Rows are points. Each copy is the shape, with its points in the same order, turned, moved and blurred by noise. Some copies are also mirrored. Which?

Shape:
[[-10   3  23]
 [  1  25  14]
 [-27  37  -9]
 [ 28 -28 -24]
 [-16 -23 -41]
 [-39   3   3]
 [ 17 -20  29]
 [  5  -1 -10]
 [ 35 -32  26]]
Copy 1, 9 rows:
[[-36  12  -1]
 [-27  -7  16]
 [-17 -37  -8]
 [ 28  38   8]
 [ 31  10 -31]
 [-23  -5 -30]
 [-25  43  14]
 [  5   9   3]
 [-14  60  22]]
Copy 1 is: mirrored
Copy 2:
[[  1  34  19]
 [ 17  15  18]
 [ -8 -11  42]
 [-10   5 -44]
 [-44   0 -16]
 [-25  24  30]
 [ 14  43 -14]
 [ -6   4  -9]
 [ 20  47 -34]]
Copy 2 is: mirrored
Copy 3, 9 rows:
[[ 21 -12  13]
 [  9   2  29]
 [ 16  39  16]
 [-40 -22 -13]
 [-21  12 -37]
 [ 32  13  -9]
 [  4 -43  11]
 [-11  -3   1]
 [-12 -57  12]]
Copy 3 is: mirrored
Copy 4 (9 x 3):
[[ 13  21  16]
 [ -6   1  22]
 [-29  -1 -12]
 [ 55 -24  -5]
 [ 33 -12 -47]
 [ -5  23 -16]
 [ 38  18  31]
 [ 19  -9   2]
 [ 56   9  34]]
Copy 4 is: mirrored

Shape, 10 rows:
[[ 10  11 -32  24]
 [-14  35 -40  10]
 [ 18  -3 -27 -16]
 [  4 -23  26  -8]
 [-18  46  -7  -3]
 [ 18  11   4   9]
 [ -8 -11  11  60]
 [-31  -7  21 -10]
 [ 13  20 -49 -28]
 [ 22 -13 -11   2]]
Copy 1 (10 x 4):
[[ 15   3  31  -8]
 [ 31  37  22 -15]
 [ 21  -7 -17  -5]
 [-34   2 -22   3]
 [ 19  57   5  16]
 [ -1   7   3  19]
 [-41   4  46  -2]
 [-32  38 -20  -8]
 [ 51   7 -17 -12]
 [ -4 -14  -5  -5]]
Copy 1 is: mirrored
Copy 2:
[[-27  -8 -24  24]
 [-58 -14 -14   0]
 [-14  31  -5   4]
 [ 23   7  25 -12]
 [-41 -27 -15 -39]
 [  3  -6 -20  -6]
 [ 12 -44   1  33]
 [ -2 -19  37 -26]
 [-54  34 -16  -7]
 [  0  17  -6  13]]
Copy 2 is: mirrored

Shape, 11 rows:
[[ 19  12  -4 -13   9  -1]
 [-31  18  23   8 -21  -2]
 [-14  26   7  -9   1  14]
 [ -2 -12 -15 -39  -2   7]
 [ -9  -2  -6   5  -4  -6]
 [  4  21 -12  14  27  11]
 [  3 -20  -8  11  11  -4]
 [  7  13  22 -19  -6  -9]
 [ 55  -9 -22  36  27   6]
 [-10   3   7  10  29   0]
 [ 18 -24   1   5  20  27]]
Copy 1:
[[  7 -26  15 -26  10  -3]
 [-40   9   1   4  13  -2]
 [-18  -8 -12 -19  14   0]
 [ 13 -20   0 -16 -27 -14]
 [ -7 -16  11   7   5   2]
 [  8 -32  -6 -10  36  12]
 [ 17 -20  15  16  12  -4]
 [-14  -8  19 -26   7 -20]
 [ 52 -30  39  -5  47  23]
 [  0 -27  -5   4  33 -13]
 [ 43  -4   3  -2  21 -10]]
Copy 1 is: mirrored
Copy 2, 11 rows:
[[-23  -6 -13   7   4  -3]
 [ 12  -5  31  -1 -11 -34]
 [-20  -8  28   8 -10 -15]
 [-13 -19  -2 -25  12  18]
 [ 10  -4   3  -2 -10  -7]
 [-17   0   0  29 -25   6]
 [ 14   8 -14   6  -5  12]
 [-11   5   6  -5  18 -23]
 [ -3   3 -48  54  -1  15]
 [  0  21  12  17 -14   5]
 [  4  -6   1  25  12  30]]
Copy 2 is: mirrored
Copy 3, 11 rows:
[[ 17  16 -25   0 -21   9]
 [  0  19  37  13  -1  11]
 [ -9  23   9  -3 -20  14]
 [-23  -5 -28  18 -12   5]
 [  4   6   1   2   5  -5]
 [  7  23 -10 -34 -17  -3]
 [ 12  -8 -11 -10   6 -14]
 [ 17  10  -2  19 -17  23]
 [ 49   0 -34 -37 -21 -38]
 [  9   2   2 -30   3  12]
 [  6 -26 -13 -23 -30 -12]]
Copy 3 is: mirrored
Copy 4 (11 x 6):
[[  2  -1  -1   8  -7  19]
 [-28  -8  15   2  -9 -39]
 [-10   4  17  23  -6 -13]
 [-20  16   1   9  28  20]
 [ -6 -11   1  -5  11  -9]
 [ 27 -14  15  18  -3   0]
 [  9 -13   7 -20  17   6]
 [-27   0   8   0 -19   9]
 [ 60 -11  -6 -26 -10  26]
 [  6 -22  33   2   3   1]
 [ 23  15  25 -19  11  16]]
Copy 4 is: mirrored

Shape, 9 rows:
[[-45   6  15 -24 -13  21]
 [ -1   0  27  48  51  -2]
 [ 13 -40 -22  -2   1 -40]
 [-53   8  27  27  -4 -20]
 [ -1  16 -20  14 -16 -43]
 [ 15 -36   7  39 -18  -1]
 [ 30  -3 -23 -29   5  13]
 [-16  13  27 -11  51  16]
 [ 43  26  43 -22  16 -39]]
Copy 1 (9 x 6):
[[ -3 -18   1  30   6  38]
 [ 49 -11  16 -11  50 -33]
 [-42  22   9 -31  28 -24]
 [  0 -27  18  45  37 -16]
 [-24  25   6  21   6 -43]
 [ -7   3  60 -21  19 -18]
 [ -2  32 -10 -31 -17  13]
 [ 42 -19 -26  -5  26   8]
 [  9 -27 -29 -26 -28 -52]]
Copy 1 is: mirrored
Copy 2, 9 rows:
[[ 10  24  -8  42  -2  49]
 [ 21   7  49 -41 -18   9]
 [-33 -49 -21 -17  -3  40]
 [  9  24  28  -6  18  51]
 [-28  -6 -15 -16  33  17]
 [-59 -15  30 -22 -26  32]
 [-19 -27 -26  23 -32 -10]
 [ 39   7   9   2 -36  20]
 [ -1  19 -50 -55 -41   9]]
Copy 2 is: only turned

Shape, 13 rows:
[[ 16  17   0 -44 -50  34  14  -3]
 [  2  -5 -23  29   4 -25   2  24]
 [ 40 -19 -39  -4  12  -4 -33  20]
 [  0  -2  34 -40 -26  34  49 -35]
 [  5 -15  22   8   9 -23  16 -16]
 [  7   0 -38  -9   2 -28 -16  12]
 [ 32 -15   7  26  17   2  10  23]
 [ -1 -31   8  -9  -2 -19 -24  34]
 [-11 -11  14  14 -18  -6  -9  -7]
 [ 32 -23 -50   8 -17   1 -12  12]
 [  3 -32  -5 -28 -17  48  46  -6]
 [ 44 -37  22  20 -12 -17 -21  -9]
 [ 14 -13  -4  12   8   5 -54   3]]
Copy 1 (13 x 8):
[[ 46 -19 -20 -16   3  -5  12  52]
 [  4  28  13  36 -19 -16  10 -19]
 [ 29  55 -17  60   6  -5 -19  13]
 [ 21 -54 -18 -36  31 -26  -6  22]
 [ -2   4  -3  -7  20 -24  -8 -30]
 [ 13  46 -16  28 -22 -25  -5   9]
 [  7  14  13  43  24  -4   8 -13]
 [ 20  34  25  12  -2 -12 -33  -4]
 [ 10   1  -1 -11 -12  -2  -3 -20]
 [ 47  28 -14  55 -11 -17  -5  -1]
 [ 27 -58  -9  19  15 -32 -22  23]
 [ 43  25   0  13  34   9 -14 -42]
 [ 10  47  -8  28  -1  33 -28  -8]]
Copy 1 is: only turned
Copy 2:
[[-20  34 -23 -18 -43  21  11  26]
 [ 49  30  25   4   2  -2  -5 -21]
 [ 44  30  11 -21  -6 -11  56 -24]
 [-28 -20 -43 -20 -21  21 -19  36]
 [ 18 -21   8  -1  -9  -6 -15  -8]
 [ 19  36  13  -5 -17  -9  24 -41]
 [ 44  -2  28 -22   7   2  13  15]
 [ 21  29   8  -6   2 -48  19  -2]
 [ 17   8   1  25  -7 -10   0  10]
 [ 56  41  -8  -3 -22   5  41  -8]
 [ 10  11 -55 -37  -2  21  -7  35]
 [ 44 -25  20   3 -31 -23  30  19]
 [ 22  10  12  25   8 -22  55  -6]]
Copy 2 is: mirrored

Shape:
[[ -3 -17  -2 -22 -22 -18  11  -5  -5]
 [  9 -24 -13  17 -29  15   4   4  38]
 [ 15  -8 -33   0 -13  10 -15 -13  -4]
 [ 23 -13 -21 -16 -22  25  11 -14 -20]
 [ -4 -17  23  10  34  14  12  -6 -10]
 [ 11 -34 -29 -31 -15 -14   4 -13  -8]
 [ 11  15   9  17  36  -4   5  19   7]
 [ 15   6   9   7 -29   1  -1  11  23]
 [-21   1  -2  14  -3  10   4   9   7]
 [-11  -8  19  23  28  14   2   3  -7]
 [ 13 -19  -5 -10 -15  -8 -17 -26 -17]
 [ -9  20  17  28  17   4  22 -14  15]
 [ -5  16   8   0  19  13  -3  -4  35]
 [  9  14  13  32  37  -7  16 -11   6]
 [  4   2  25  13  26  17   7  -9  10]]
Copy 1, 15 rows:
[[ 19  -1 -13 -10  33   4 -10  -6   0]
 [-15  -2  -9 -21  19 -15  21  42   7]
 [ 26  -8 -17   5   4  -6  25  20  12]
 [ 46 -11  -7  -3  13   4   2  34  -5]
 [ -2  17  31   7  -4  35 -18  16   9]
 [ 42 -10 -19  -4  37   1  -3   4  29]
 [ -8   5  44  -1 -20   7  12 -10   9]
 [-15  -9  -7 -20   0 -16   8  10 -13]
 [ -2  23   9   1  11   7  18  12  -8]
 [-10  19  31  15  -4  26  -1  14   3]
 [ 24 -16 -25  20   8  11  -3   8  10]
 [-18   5  25 -17  -4  38  18   3 -12]
 [-11  22   7 -29 -22  16  16   5   7]
 [-11  -8  38  -1 -17  38  14  -2   3]
 [-10   8  23  -8 -19  30  -4  13   3]]
Copy 1 is: only turned
Copy 2:
[[  0   0   2  11  10 -13  -6  25 -26]
 [-34   0   2  41   3  17  -1   9  12]
 [ 10   6  10  15 -27  14   3  16   8]
 [ 20 -17   4  14  -6   4  23  23  13]
 [  2 -21 -24  -5   6   5  15 -39 -16]
 [ 19 -10  -5  30 -19 -11  -3  32 -19]
 [-17 -21   0 -22   5  13 -21 -29   6]
 [-16   2  24  16  29   5  -9   3  12]
 [-28  10  -7 -11   4   8   5  -2  -6]
 [ -5  -4 -17 -15   7  18   7 -36 -13]
 [ 21   5  22  15 -11   7   4   5 -15]
 [-40 -16  14 -23   2   6  15 -29  -6]
 [-29   2   2   3  -3 -17   1 -36  11]
 [-21 -34   6 -22  -4  14  -6 -34  -6]
 [-14 -17   0  -7  11   7   7 -43  -1]]
Copy 2 is: mirrored
Copy 3 (15 x 9):
[[-12   6 -20  -5 -13   0 -17  -7  26]
 [-21  60 -21  10   3  19 -10 -19  -5]
 [-13  31 -29 -11  12  -7 -19  20  -2]
 [ -9  17 -42 -12 -20 -19 -33   7 -14]
 [ 19  -3  -1 -18   9 -16  -1 -30 -28]
 [-11  20 -25 -26  -8  -5 -39   7  31]
 [ 36  16   7  -7  12  -5  30   3 -17]
 [ -5  31 -24  32  -2   5  11  -5  -4]
 [-20  16   5   0   4   5  10  -3 -20]
 [  8  -2  10 -14  12 -20  15 -16 -30]
 [-17  10 -38  -9  13 -27 -15  -2  17]
 [  8  -3 -14  -6  17  18  29 -10 -33]
 [ 15  10  -3  13  27  16   1  -5 -19]
 [ 27   2 -15 -18  23   4  36 -10 -28]
 [ 21   2 -10  -3  22  -7   9 -23 -31]]
Copy 3 is: mirrored

Shape (15 x 11):
[[ 14 -12 -24  -2   7 -14   3  14  22 -21 -18]
 [  4  31 -10 -26   1  13  -6  -5  -4  -9 -25]
 [  5  23 -18 -14  14   2 -13   5 -11  13  21]
 [-26 -27  34 -30 -22  22  30  27  -6 -23  23]
 [-11  26  21  -2   1 -14 -22  -5 -15  15 -11]
 [ 28 -22  32  20  10   1  30 -19 -20 -20  -5]
 [  0 -14  -6  19   7  -2 -19  -3  -1 -30  21]
 [ -4  -1   5  -7 -13   5  26  33  12  -8  16]
 [ 17  -6 -14 -19 -36  13  20 -11  13  16 -29]
 [ -2   0  -4  15 -24  15  31  28  10  18  -2]
 [ 24 -14  12 -11  16  19 -21  25 -17  21   8]
 [-24  -1  12  -7   3  17 -13 -14  -1 -11 -19]
 [-11   3 -14   4  -9  -6  17  -2 -10  18 -21]
 [-19   3  24  -2   4  10  -2  12   7  25  21]
 [ 21  15 -18 -11   3  -1  31   3   3  26 -14]]
Copy 1 (15 x 11):
[[ -5  -9  17 -11  12 -37  -7  22  -2   5   5]
 [ 12   1   1   3  28   4   0  -1  -8 -20  -6]
 [  4  28  -8  -8   0   3   6 -23  14   2   7]
 [ -9   0  40  28 -37  10  30   9 -39  30  -8]
 [ -2 -16 -22   5  19  22   8 -23  -2  13   2]
 [-12 -19  -9 -20 -27   5 -32  22 -48  19  13]
 [-29   1   2   4 -16  -6 -29   8  10  18  -7]
 [-12  13   6  15  -9 -17  28  11 -24  24   7]
 [-11 -19  -1 -18  -2 -20  33  10 -25 -36 -12]
 [-35   9  -7  -5   4 -17  41  14 -33   8  19]
 [ -2   0   4 -22 -15  31  14  10  16  10  27]
 [-19 -19  17  15   7  16  -8 -11 -14  -7  -1]
 [-22  -8  -3 -20  14 -14  14 -20 -25   2  -2]
 [-18   0  -6  21 -15   8  27 -22  -1  13  28]
 [  4   8 -14 -29  10 -23  20  -6 -24 -12  20]]
Copy 1 is: only turned
Copy 2:
[[-31   4 -19  15   9  30  -2   9  -9   5  -3]
 [-18  44   4  21  -5  -5 -14 -14   1  -4  18]
 [ -4  17  -1  -4 -15   9   3 -14  19 -31  29]
 [ 21 -18   0  -7 -19 -15 -60  10 -38 -22 -11]
 [ 10  23   0   0  21 -19 -10  -6  35 -10  18]
 [  8  -5 -41   7  -5 -34  12  -2  -7   1 -36]
 [-14 -10 -24 -15  -2  15 -15 -18  22 -10 -23]
 [-10 -13  -2  -4 -16   0 -23  27 -15 -21   2]
 [-21  -6  24  28   6 -15   6  -6 -27  12  18]
 [-10 -16  24   6 -13  -6   2  34  -4  -6   0]
 [ 28  -7  -6  33  -9  10  -1 -14  14 -40   2]
 [  3  26   9  -1  15  -6 -21 -19   2  -1 -15]
 [  4  11  12  -2   2  -5  12  10   0  14  16]
 [ 17  -4  14 -14  11  -8 -10   8   6 -43   4]
 [-10  13   0  15 -11  -6  26  13 -15  -8  27]]
Copy 2 is: mirrored
